Each wall is flat, endless, passes through zero and stands at right angles to its row. A trip goes straight from one point to another. Which walls does it cross, in order?

Walls:
(1): | 38 | 22 | 25 |
(2): |  -7 | -27 | -14 |
(3): | -52 | -14 |  43 |
(4): | -8 | 37 |  1 |
(5): | -7 | 18 | 52 |
Trips:
| -34 | -16 |  69 | to |  15 | -56 | -65 | => 1, 2, 5, 3
|   1 | -95 | -57 | to |  35 |  33 | -55 | => 4, 1, 2
|  18 | -12 | -23 | to |  -4 | -47 |  29 | => 3, 5
| -30 |  39 |  25 | to |  17 |  16 | -77 | => 1, 3, 5, 2
| -74 | -68 |  39 | to |  46 | -29 |  23 | => 1, 3

Walls:
(1): | -56 |  23 |  -7 |  29 |  14 |  14 |
(2): |  32 |  30 |  35 | -18 |   2 | -26 |
(3): |  26 |  16 | -28 | -23 |  14 |  -6 |
(4): | 20 | 49 | 44 | 18 | 35 | -8 |
Trips:
| -31 |  26 |  40 |  -2 |  52 |  56 | to | -46 |   7 | -24 | -40 |  18 |   1 | => 3, 4
|  13 | -25 | -24 | -26 |   1 |  42 | to |  45 |   6 | -28 | -60 |  41 |  17 | => 2, 4
|  36 |  71 | -21 |   6 |   7 |  54 | to |   7 |  41 | -73 | -61 |  36 | -32 | => 1, 4
|   5 |   2 |  51 | -12 |  18 | -48 | to | -35 |   8 | -17 | -15 |   3 |  30 | => 1, 2, 4
|  15 | -29 |  43 |   8 |  74 |   5 | to | -15 | -36 |  65 |  42 |  21 | -21 | => 1
|  20 | -76 | -25 | -25 |  20 | -45 | to |   1 |  61 | -19 |  11 |   0 |   6 | => 2, 4, 1

Walls:
(1): |  12 |  17 |   0 |  -9 |  43 |  -4 |  13 | -16 |  21 |   0 | -22 |
(2): | -16 |  28 |  25 |  -2 | -10 | -20 |  17 |  13 |   7 |  36 |  -3 |
(3): |  14 | -13 | -13 |  -9 |  -8 |  39 |  25 | -12 | -53 | -50 |   0 |
(4): |   9 |  50 | -13 |  38 | -29 | -36 |  11 |  -1 |  -7 | -95 |  47 |
(5): |  11 |  -6 | -67 | -33 |   2 | -46 |  38 | -21 | -14 | -15 | -42 |
(6): |  -6 |  43 | -31 |  13 |   5 | -16 |   9 | -21 |  30 |   0 | -34 |
Trips:
|  11 |  31 | -43 |  29 |  18 |  13 |  30 |  -4 |   6 | -27 |  32 | to | -10 | -65 |  -9 |  14 |   2 |   4 |  30 |  10 | -28 |  19 |   2 | => 1, 6, 4
| -38 |  53 |  16 | -15 | -15 | -15 | -20 | -28 |   0 |  84 |   5 | to | -11 |  14 | -51 | -20 | -24 |  47 |  36 |  12 |   6 |  17 | -28 | => 5, 3
| -10 |   4 | -14 |   3 |  -6 | -27 |   1 |  35 |  -9 |  27 |  41 | to | -31 |  19 | -53 |   7 |  47 |  18 |  54 |   1 |  19 |  10 |  12 | => 5, 6, 1, 4, 3

Walls:
(1): | -20 |  54 | -17 | -27 | -47 |   9 |  33 | -52 |   9 |  64 |  -2 |  63 | -15 | -68 |
(2): |  18 |  12 |  22 | -40 |  44 |  56 |  17 | -52 |  -8 |  27 |  30 |  46 | -22 | -11 |
(3): |   1 | -32 | -53 |  85 |  12 | -29 |  -1 |  -6 |  26 |  11 |  15 |   0 |  43 | -16 |
(4): | -16 | -76 |  72 | -22 |  32 | -65 | -15 |  32 | -10 |  47 |  17 |  -9 | -50 |  71 |
Trips:
|  12 |  19 |  29 |  30 |  42 | -30 |  29 | -24 |   2 |  18 | -21 | -53 |  40 | -15 | to | -59 | -79 |  17 |  33 |  95 |  -1 | -32 |   9 | -57 |  41 | -29 | -19 |  -4 | -60 | => 4, 2
|  52 | -60 |  18 | -74 | -32 |   2 |  63 |   9 |  20 |  39 |  -6 | -13 | -49 |   0 | to |   8 |  14 | -33 |  33 |  43 |  15 | -19 |  -1 |   8 | -41 |  21 |  38 |  30 | -34 | => 4, 3, 1
| -22 |  16 |   4 | -47 |   6 |  43 |  60 |  18 | -29 |  -7 | -20 | -38 |  63 | -29 | to |  -8 |  -7 |  24 | -59 |  55 |  -9 | -15 | -37 |   7 | -48 |   0 |  18 | -24 |  12 | => 1, 4
|  14 | -31 |   8 |   7 |   0 | -38 | -19 | -16 |  29 |   6 |  45 | -22 |  45 |   9 | to | -12 | -10 |  -8 |   0 |  -5 | -53 | -18 |  -3 |  -9 |  21 | -10 | -72 | -11 | -12 | => none
|  58 | -27 |  -1 | -63 | -21 |  40 | -15 | -31 |  -2 | -19 | -68 |  -4 | -32 | -54 | to |  11 | -51 |  35 | -21 |   3 |  48 |   0 | -44 |  31 |  26 | -53 | -47 |  15 | -17 | => 4, 1
| -79 |  25 |  40 |  18 | -20 |  -9 | -70 |  26 |  -1 |   9 | -34 | -57 |  22 |   3 | to | -60 |  39 |  11 |  16 |  11 | -27 | -23 |  18 |  36 |  13 |  14 |   3 | -10 | -19 | => 3, 1
| -70 |  65 |  -3 |  35 |  14 | -16 |  -2 |  44 |  19 |  39 |  20 |  -4 | -38 |  48 | to | -18 |  77 |  -9 |  17 |  51 |  33 |  -7 |  38 |   5 |  22 |  25 |   1 | -40 |   4 | => 3, 2, 4

Walls:
(1): |  11 |  20 |  36 |   6 |   0 |  15 |  34 |  30 | -15 |  -1 |   1 |  28 |  15 |  11 |  38 |  10 |  61 |  50 |  12 |   5 |  12 | -40 |  64 |   5 |
(2): |  32 |  -1 | -36 |  44 |  38 | -18 |  13 | -34 | -49 |  37 |  24 |   4 | -20 | -51 | -29 |  11 |  41 |   6 | -42 | -54 |  95 |   9 | -30 | -43 |
(3): | -19 |  17 |  -3 | -31 | -39 | -22 | -25 | -28 |   0 |  23 | -42 |   1 |  56 | -46 | -19 |  60 | -16 |   9 | -20 |  16 | -54 |  -7 | -13 |  19 |
(4): | -25 | -57 | -44 |  -6 |  30 |  39 | -18 |  -8 |  -7 |  20 |  13 |  -6 |  -4 |  17 | -19 | -69 | -45 | -27 |   8 |  24 |   1 | -14 |  26 |  36 |
(5): | -45 | -27 | -56 |  18 | -23 |  29 |  39 |  35 |  32 |  48 |  63 |  -5 |   4 | -50 |  -1 | -11 |   4 |   1 |  10 | -58 |  23 |  12 | -39 |  41 |
(6): | -35 | -11 |  -6 | -21 | -31 |  10 | -42 | -54 |  -4 | -36 |  18 |  23 |  47 |   6 |  26 | -19 |  -5 | -22 |  49 | -41 |  79 |  49 |  14 | -37 |
(7): |   9 | -29 |   9 |  93 | -47 | -20 |  23 | -79 |  75 |   4 | -13 | -14 |  -3 | -14 | -28 |   2 |  -5 |   7 | -35 | -93 |  29 | -28 | -48 |  -6 |
Trips:
|  89 | -14 |   4 |  -3 | -42 | -20 |  -4 |   1 |   8 |   2 |  -8 |  -5 |  29 | -36 | -21 |   0 | -52 |   0 | -63 | -16 |   9 |   4 |  -3 | -11 | to |  68 |   5 |  31 |  32 | -42 |   3 | -21 |  -3 |   5 |  54 |  47 | -28 |  -8 |  -3 | -18 |  -5 |  -4 | -56 | -69 | -17 |  -7 | -29 | -11 | -38 | => 5, 3
|  -4 | -26 |  35 |  13 |  18 |   3 |  24 | -13 | -24 | -27 |  46 | -36 | -38 |  23 | -23 |   3 | -42 | -49 |  62 |  21 |  -2 |   1 | -14 | -36 | to |  45 | -27 | -16 |  17 | -56 |   1 |  -6 | -29 | -29 |  -6 | -56 | -29 |  10 |   5 |  36 |  14 |  86 | -34 |   6 |   7 | -11 |   8 |  20 |  -2 | => 4, 7, 1, 2, 3
| -11 | -71 |  10 |  -6 |  -2 | -23 | -26 | -32 |  -3 | -48 | -59 |  -6 |  43 |  17 | -31 |   0 |  38 | -16 |  18 |  53 |   7 |   9 |  -2 | -33 | to |   6 |   3 |  16 |  43 |  -8 |  32 |  16 | -14 |  19 |  15 |  74 |  -1 |  25 |   1 |  20 | -17 |  33 | -50 | -50 | -21 |  49 |  21 |  30 |  -7 | => 7, 2, 3, 1, 5
|  50 |  30 | -23 |  25 | -36 |  48 |  10 |  22 | -31 |   5 |  17 |   7 | -39 | -20 |  -1 |  32 | -28 |  16 |   5 | -45 | -13 | -33 |  15 |  -5 | to | -31 | -39 |  74 | -19 |  42 |   7 | -49 |  21 | -28 | -14 | -69 |  10 |  13 | -14 |  12 | -21 |  34 | -48 |  52 |  14 |  10 |   7 |  15 |  -2 | => 7, 5, 2, 6, 4
| -46 |   6 | -65 |  23 | -21 |   6 |  11 | -26 |   1 | -12 | -27 |  22 | -60 | -23 | -52 |  22 | -37 |  23 | -29 |   7 |  29 |  20 | -35 | -54 | to |  -4 |  26 | -20 |  68 |   6 |  45 |  30 |  22 | -12 |  20 | -22 | -51 |  -5 | -24 |  -2 |  -3 |  24 | -33 |  16 | -25 |  48 | -33 |  15 |  32 | => 4, 3, 6, 1

Walls:
(1): | -65 | -31 | -44 |  40 |  26 |  15 |   2 | -33 |  32 | -13 |  17 |   9 |  10 |  15 |  20 |   7 |   9 |  29 |  13 |  20 |  39 |  -9 |  30 |   8 |  -3 |  18 |  -8 |   0 | -10 |  53 |   1 |  15 |  12 |  26 |  22 |  12 |   4 | -13 | -21 |  51 | -23 |  44 |  26 |   1 | -31 |   8 | -30 |  47 |
(2): | -34 | -13 |  68 |  26 | -56 | -10 |  13 | -40 |  21 |  12 |  45 | -14 |  -9 |  48 |  35 |   2 | -18 |  15 |  -4 |   5 |  12 |  13 |   3 |  -7 |  32 | -20 |  -4 |  33 |   6 | -11 | -25 | -21 | -16 | -24 |  22 |   3 | -36 |  56 |  -2 | -24 |  12 |  57 | -20 |  18 |  -2 |   3 |   7 | -24 |
(3): | -24 | -35 | -35 | -36 |  26 |  47 |  22 |   7 | -11 |  -6 | -48 |  33 | -19 | -23 | -62 | -28 |  -1 |  40 |   3 |   2 | -10 | -49 |  -1 |  -5 |  15 |  28 |   0 |  -4 | -23 | -15 |  83 |  18 | -22 |  -7 |  41 |  -6 |  11 |   0 |  21 | -27 |  37 |  42 | -22 | -31 |  10 |  39 |  50 |  37 |
(4): |  -1 |  22 | -63 |  15 | -14 | -26 |  -9 |   4 | -43 |  11 |  20 | -29 | -18 |  -8 |  11 | -12 |  53 | -16 |  34 | -28 |  36 |  -7 |  31 | -44 |  18 |   4 |   3 |  23 |   7 |  11 |   0 |  72 |  -5 |  -9 |  43 |  42 |  63 | -11 |  -5 |   7 |   4 | -41 | -28 | -14 |   6 | -42 |  -6 |  -5 |
(5): |  -8 |   4 |  62 | -35 | -28 |  -5 | -10 | -52 | -14 |  16 |  12 |  38 |  26 |  27 | -18 | -63 |  -9 |   2 |  52 |  14 | -16 |  -4 |  50 | -16 | -12 |  30 |   7 | -40 |   1 |  25 |  34 |  33 |  -9 |  22 |  -3 |  13 |   1 |  23 |   8 |  -8 |   8 | -22 |  21 |  19 | -11 |  12 |  -2 |  18 |
Trips:
| -57 |  41 | -22 |  -3 |  27 |  10 | -20 |  14 |  -6 |  10 | -55 | -39 |   0 | -60 | -44 | -51 |  37 |  21 | -46 | -35 |  -1 | -32 | -33 |   1 |  15 | -16 |  39 | -17 |  49 |  23 | -18 | -23 | -65 | -18 |  -6 |  20 |   7 |  27 |  59 |  16 |  45 |  15 | -16 |  14 | -10 |  28 |  -8 |  15 | to |   0 |  25 |  -2 |   1 | -24 | -36 | -11 |  -2 | -13 | -31 |  12 |   2 |  27 | -55 |  15 | -41 |  68 |  -8 | -35 |  -7 |  10 | -38 |  49 |   4 |  -6 |  -1 |  -1 | -15 |  35 | -15 | -36 | -44 |   8 |   1 |   9 | -51 |   6 | -27 | -56 |  35 | -18 |  29 | -42 |  17 | -19 |  -7 | -23 | -42 | => 3, 1
|  12 |  37 |  12 |   4 |  34 |  -4 | -35 | -28 |  43 | -50 |   0 | -15 |  -3 |  20 | -57 |  -1 |  10 |  36 | -28 |  32 |  16 |  23 | -57 | -54 |  -4 |  -9 |  11 | -65 | -25 |  60 |  -8 |  17 |  21 |  38 |  46 |  51 |   0 | -13 |  -9 | -42 | -15 | -26 | -51 |   3 | -32 |  -2 |  20 |  -8 | to |   2 | -28 | -21 | -30 | -42 | -25 |  24 |  21 | -26 |  13 |  -1 | -18 |  76 |   6 |  -2 |  27 |  58 | -54 |  69 | -37 |  13 |  -6 | -24 | -31 | -23 |  11 |  10 | -47 | -31 | -30 |  36 |  23 |  -4 | -19 |  12 |  -7 |   1 |  14 |  -1 | -15 | -46 |   4 |  23 | -19 |  16 |   5 |   5 |  54 | => 1
|  24 |   1 | -16 | -40 |  -9 |  44 |  22 |   6 |  52 |  -8 | -41 |  12 |  33 |  17 |   1 |  37 | -48 |  42 | -16 |  43 | -12 |   3 | -47 | -44 |  65 |   3 | -23 |  40 |   3 | -18 |  17 |  26 |  -1 |  13 |   0 |   3 |  20 |  -8 | -41 | -33 |   7 |   8 | -15 |   8 |  48 |  -1 |   0 |  39 | to |  14 |   4 |  68 |  18 |  -8 | -39 | -21 | -25 |  53 |  20 | -16 |   5 |  19 | -22 |  13 | -18 |  55 | -16 | -17 |  18 | -10 | -38 | -37 |  38 |   8 |  10 |  -5 |   6 |  -3 |  32 |   2 |   4 | -29 | -22 |  -8 |  62 | -16 |  39 | -45 |   6 |  28 |  34 |  12 | -41 |  14 |  35 |   2 | -34 | => 5, 3
| -23 | -27 | -61 | -11 |  -5 |  66 |   9 |  19 |  -8 | -31 |  75 |  49 | -21 | -19 | -59 |  50 |   3 |  -9 | -12 |  -1 | -12 |  32 |  20 |  14 |  -5 |  32 |  11 |   7 | -13 | -60 |   7 |  50 |  17 |  43 | -26 | -23 |  10 |  12 |  31 |  26 |  29 | -15 |   7 |  -6 | -33 |  -4 | -54 |   2 | to |  85 | -21 | -26 | -17 |  -9 | -45 |   3 | -24 |   1 |   3 |  40 |   3 | -34 | -50 |  18 |  40 | -16 | -44 | -24 |   1 |   7 | -12 |  -6 | -17 |  24 |  -8 | -21 | -25 | -18 | -25 | -46 | -25 | -23 |  30 | -10 |  -7 |  15 | -26 |  13 |  22 | -15 |  23 | -18 |   3 |  49 | -49 | -15 |   1 | => 3, 1
|  28 |  22 | -36 |  -7 |   1 |  46 | -19 | -17 |   9 |  48 |  28 |  42 |   3 |  29 |  33 |  -4 | -11 | -55 | -49 |  -1 |   3 |   5 |   5 |  15 |  17 | -18 |  18 | -24 | -21 | -32 |  35 | -20 |   6 |  -1 | -35 |   7 |  52 | -17 |  -6 | -41 | -32 | -10 |  14 |  58 | -18 |  46 |  -4 |  27 | to |   2 |  24 | -28 |  20 | -11 |  14 |  23 | -20 |  28 |  45 | -53 |  -7 |   9 |  -4 |   0 |   6 |   7 |  35 | -27 | -37 | -21 | -14 | -10 |   9 |  33 |  -9 |  28 |  -6 | -15 |  -3 |  34 | -30 | -19 |   3 | -10 |  -4 | -43 |   6 | -44 |  18 | -39 |   3 | -27 |   7 |  -9 |  -2 | -11 |   5 | => 5, 3, 1, 2
| -38 | -19 |  14 | -27 |  53 | -77 | -18 |  52 |  -1 | -12 |  10 |  22 |  32 |  53 |  27 | -15 | -17 |   6 | -15 |  20 |  -2 |   1 |  26 |  53 |  47 | -25 | -16 |  -2 |  23 |  10 | -36 | -57 | -25 | -10 |   0 |  10 | -78 |  26 |  26 |  17 | -32 | -32 |  79 |  -4 |  22 |  41 |   9 | -12 | to | -14 |   6 | -41 |   5 |  26 |  18 |   4 | -14 | -13 |  51 |  24 |  42 |  14 |  31 |  12 | -61 |  14 |  17 |  20 |  -2 |  63 | -21 |  17 |  38 | -36 | -48 |  17 |  47 |   1 | -69 | -19 |  42 |   3 |  14 |   9 |  53 | -34 |  35 |  32 |   2 | -12 |  -1 |   6 |  51 |  25 | -78 |  20 |  19 | => 4
|  39 |  19 |  32 |  48 |  -2 |  -8 |   1 | -28 |  39 | -23 | -37 |   4 | -63 |   3 |   2 | -14 | -12 | -28 | -18 |  -8 | -41 |  25 | -30 | -15 | -12 |  59 |   9 |   6 |  61 |  21 | -23 | -15 | -22 |   1 |  28 |  34 |  30 |  28 |  12 |  16 |  -8 |  37 | -46 |  -5 | -28 |  28 |  -2 | -29 | to | -12 |  71 | -12 |  -8 |  44 |  34 |  14 |   8 |  44 | -12 |  -6 | -21 |  22 | -28 |  18 | -10 | -25 | -19 | -13 |  37 | -68 | -13 |   6 |  -2 |  -2 | -26 | -24 |  10 | -36 |  52 |  10 |  39 | -32 | -46 | -38 |  26 |   6 |  13 | -10 |  -4 |   2 |  21 |  -3 |  -3 |  62 |  18 |  68 | -41 | => 3, 2
| -52 |  15 |  14 | -35 | -18 |  18 |  54 | -10 | -72 | -12 | -59 |  16 | -14 |   5 | -18 |  11 | -14 |  26 |  21 | -33 |   0 |  48 |  22 | -37 | -11 |  -4 |  -5 |  -2 |  -3 |  -4 |  49 | -32 | -27 | -63 | -11 | -58 |  20 |  66 |   6 |  11 |   7 | -41 | -29 |  -2 |   8 |  74 |   7 |  36 | to | -57 |  30 |  -1 |   1 |  26 |  -3 | -42 |   1 |  27 | -18 |   3 | -36 |   3 |  43 | -28 |  36 | -21 |  30 |  13 |  18 | -10 |  -9 |  11 |  -5 |  16 |  68 |  22 |  12 | -13 | -69 |  -2 |  -2 |  -6 |  49 |  42 |  16 |   6 |  58 |  54 | -17 |  -8 |  16 |  10 |  38 |  11 |  -5 | -26 |  -1 | => 1
|   6 | -24 | -41 | -34 |  52 |  34 |   3 |  50 |  22 |  22 |   2 |  -5 |  15 | -37 |  36 | -16 |  50 | -13 |  24 | -95 |  26 |  -6 |  48 |  -9 | -19 |  73 |  53 | -23 |  23 |  35 |  48 |  -8 |  51 |   6 | -18 |  22 |  19 | -28 | -26 | -84 |   7 |  48 |  14 |  19 |  12 |  16 |  -3 |  31 | to |  42 |  89 |   7 | -16 |   8 |  22 | -26 |   7 | -66 |  65 | -12 |  89 | -13 |   4 |   7 |   2 | -23 |  47 | -18 |   5 |  -4 |  55 |  26 |  -8 |  10 | -18 | -40 | -15 |  50 |  24 | -12 | -23 |  41 | -35 |  14 | -23 |  53 |  32 |  -1 |   4 |  15 |  17 |   9 |  25 |   7 |  42 |  30 | -48 | => 1, 4, 3, 2
